Each row of a before or after table is a point. The points were changed in one or more steps. Then noise was added and the rows were shuffled. The steps act on columns, c1 being the first. What was done? A step turns or swaps two columns, mirrors them in a line or flattens them onto one, adds a multiple of one to another, or multiplies or shifts one. Angles are multiples of 10 degrees, from the lower column toward the higher: turns from -170 to 170, lines from 10 to 170 but not 90. Use the fewest steps. Two steps may share a column if one is a turn and the other turns, adds or multiplies; they go together, in the order done. Otherwise the lowest column goes first.

Before, 13 rows:
[[-10   8  -4]
 [ 14  -2 -16]
 [ 23 -14  -6]
 [  5   9  -1]
 [-19  17  -8]
 [  8 -12 -19]
 [-12   1 -19]
 [ -5 -12 -23]
 [-21  10  15]
 [  2 -17 -28]
 [-15   9   0]
 [-24  16  -1]
 [  4 -24 -20]]
After, 13 rows:
[[ 20 -12 -18]
 [ 10 -25 -19]
 [-12 -11 -24]
 [ 13   9  -1]
 [-47  18  -9]
 [ 34  -2 -16]
 [-59  17  -3]
 [-26   8  -4]
 [-30   1 -19]
 [  5 -18 -27]
 [-53   9  15]
 [ 57 -13  -7]
 [-37   8   0]]
Steps: multiply c1 by 2.5

Before (9 x 8):
[[  9  -8  15  -4  -6  17 -26   8]
 [ 11   1 -18  -1  -6  -3  -8  -5]
 [  7  39   0   9 -60  12  28   6]
 [  3  20 -11  25   3  -4  -3  12]
 [ 11  19  12   2 -10  -5  -3 -12]
 [-37   6 -14  36  -3  12 -24 -13]
 [-35  13   6   1   4   0  37 -11]
 [-36  -9  -3  29   2 -17 -27   2]
 [ -9 -10   1  30 -10   7  -2 -11]]
After:
[[  9  -4  17  -8   9  19  24  10]
 [  2  25  -9  19  -2  -4   2  11]
 [-39  36 -14   6   6  11  23 -13]
 [-34   2   5  14  -9   0 -36 -11]
 [-38  30  -3  -9   3 -17  28   0]
 [ 12   2  13  18  13  -4   2 -12]
 [ -9  28   0  -9   9   7   1 -11]
 [ 11  -1 -17   2   8  -2   6  -6]
 [  6  10  -1  39  54  11 -39   7]]
Steps: swap c2 and c4; turn c5 and c7 by 170 degrees

Before (12 x 14):
[[  2  60  12  -6   9  -5   4 -13 -15  18  -5  -3  -8 -21]
 [  8   8   9  -4 -17  -1  14   3  -4  -3  -1  12   2   2]
 [  7 -13  11   4 -23  -4  -2  -4   7  11 -19   1  18   1]
 [  4  -8  -7   5  -9  11  -4   3  -6  -5 -18  -1  10  -3]
 [ 11 -11  12  -4   9   9   8   1   7  15  -7  20   5   3]
 [ -7 -10   6   5   0   5  11  -2   8  -5 -22  -1  -3   5]
 [ -3  -8  -4  -2   2 -10  11   1  -1  -4  -5  -2  12   2]
 [ -8 -15   9  -3  -5  14  13  -1 -14   5 -20   5   6 -20]
 [ -3  -1   1 -14   0   3   4   0   9   1 -20  -3 -16 -32]
 [  5 -13  10   6   1   3   9  -4   2  -1  10  -3  -7   3]
 [-33   6 -25   0  -2   1   5  -5 -22   4  -4   7 -15  -4]
 [  8 -11  15  -7   3  -7   1   2  -5  -1 -20   2 -13 -12]]
After, 12 rows:
[[  3  -8  -7  16  -9  11  -4 -26  -6  -5   7   0  10  -3]
 [  8 -11  15  22   4  -6   1 -28  -5   0  -3   2 -12 -12]
 [ -8 -10   5  20  -1   4  12 -33   8  -5   9  -2  -2   5]
 [  1  61  12   6   9  -5   4 -43 -16  17  -5  -3  -7 -20]
 [  7 -13  10  18 -23  -4  -2 -34   7  10   8   1  19   1]
 [  7   8   9   1 -18  -2  13 -26  -4  -4  -4  11   3   1]
 [  7 -13   9 -11   1   3  10 -35   2  -1   5  -3  -8   3]
 [ -9 -15   9  19  -5  14  13 -31 -15   5   0   6   6 -19]
 [ -3  -8  -4   4   1 -10  11 -30   0  -5  -1  -2  11   2]
 [-31   6 -25   4  -1   2   5 -35 -22   5   0   6 -14  -4]
 [ -3  -1   2  23   1   3   3 -30  10   1 -11  -3 -16 -32]
 [ 11 -11  11   9   8  10   9 -27   7  16  -2  19   5   4]]
Steps: turn c4 and c11 by 100 degrees; shift c8 by -30

Before, 14 rows:
[[  2  34 -38   2 -20 -18 -18  -3 -31  29 -13  10 -25 -19  11  23 -41 -19
   23  -5  -9  19  31  15]
 [ 15  -9 -21 -48  23 -20  20 -45 -11 -16  42  -4  -1 -38  33   6 -23  37
    6  24 -11  -8  10  -2]
 [ 15  39 -16 -47  24   6 -13  -7 -24 -20   3  15 -41 -15  31 -20  25  -4
   34   9  -1  16 -17 -15]
 [-20 -22   6 -21  -1  -7 -18   4  19 -24  46 -27  -8   2  -3   4  24 -33
   -9  10  -2  35  -7  -9]
 [-37 -14  11 -10  -7 -31   2  11  -9  25 -12 -16  10 -38  23  11  23  -7
  -11 -11  12  22  22 -44]
 [-12  -5 -45 -26 -13  -1  20 -33   0  26  44   8  11  30 -19  22   0 -35
   -7  -6   9  -3  36 -35]
 [-23 -11 -57 -19  25 -19 -11  12 -25   9  43  18 -19  12  25  14 -13  25
  -24  -3 -15   8  48  -2]
 [-42 -19 -49 -31  24  22   6 -10 -22  36  18  -3 -27 -22 -31   9 -18 -26
   21  35 -10  -1  12 -12]
 [ -9  43 -11   3  31  37 -45  21  21  -7  40  33 -28  19   1 -29  -1  13
  -16  29   4  23  48 -37]
 [  5 -15   0 -11 -15 -19 -24 -45 -14  37  22  36  -7  31  39 -51  10  32
   35  39  -1  37  -9   3]
 [-41  17   1 -11  40 -25 -31  24  22  13  46 -16 -38   8  23  17   7 -25
    4  26 -48 -13   0  10]
 [  5 -17  -5  19  27   9 -15  -3  20 -28  -9  32   4 -31 -24 -33  14   4
   45  -2   9  37  21  14]
 [-24  -1  -8 -28  13  31 -13  14 -12 -22  22 -20  26   3  23 -26 -35 -28
    3  -6   0  12  39 -13]
 [-16 -16 -54 -23 -11 -12 -22 -10  24  41   3 -21 -14 -32 -24 -10  17 -35
   26  46 -60  40  -8  20]]
After:
[[  6 -15   0 -10 -15 -19 -24 -46 -14  -7  21  36  36  31  40 -51   9  35
   32  39   0  37  -9   3]
 [-41 -19 -49 -30  24  22   6 -10 -22  10  18  -3  44 -22 -31   9 -17  22
  -26  35 -11  -1  12 -12]
 [-41  18   1 -12  40 -26 -30  24  22  22  46 -15  31   8  24  17   7   3
  -25  26 -49 -13   0  10]
 [-20 -22   6 -22  -1  -7 -17   3  19  26  46 -27 -17   2  -3   5  25  -9
  -33  10  -2  36  -7  -9]
 [-13  -5 -46 -26 -13  -1  20 -32   1 -21  45   8  18  30 -19  22   0  -6
  -35  -6  10  -3  35 -35]
 [ -9  43 -12   3  31  37 -45  21  21  14  40  33   8  19   1 -29  -1 -16
   12  28   4  23  48 -37]
 [ 15  -9 -21 -48  22 -20  19 -45 -11  12  42  -4 -13 -38  33   6 -23   7
   37  24 -11  -8  10  -2]
 [  2  35 -38   2 -20 -18 -17  -3 -32  -3 -13  10  38 -19  11  23 -41  22
  -19  -5 -10  18  32  15]
 [-24 -11 -56 -19  24 -19 -11  12 -25  16  43  18  17  12  24  13 -13 -24
   25  -3 -15   8  48  -2]
 [ 15  39 -16 -47  25   6 -13  -7 -24  33   3  15   3 -14  31 -20  24  34
   -4   9  -1  16 -18 -16]
 [-16 -17 -54 -24 -12 -12 -22 -11  24  -4   3 -22  44 -32 -24 -10  17  26
  -35  46 -60  40  -8  20]
 [-37 -13  11 -10  -7 -31   2  10  -9 -17 -11 -16  17 -39  23  11  23 -11
   -6 -11  13  22  22 -44]
 [-25  -1  -9 -28  12  31 -13  14 -12 -11  21 -20 -33   3  22 -26 -35   4
  -29  -5   0  12  40 -13]
 [  5 -17  -5  19  27   9 -15  -3  20  16  -9  32 -26 -31 -25 -33  14  45
    4  -2   8  37  21  14]]
Steps: turn c10 and c13 by 120 degrees; add -0.3 times c2 to c10; swap c18 and c19
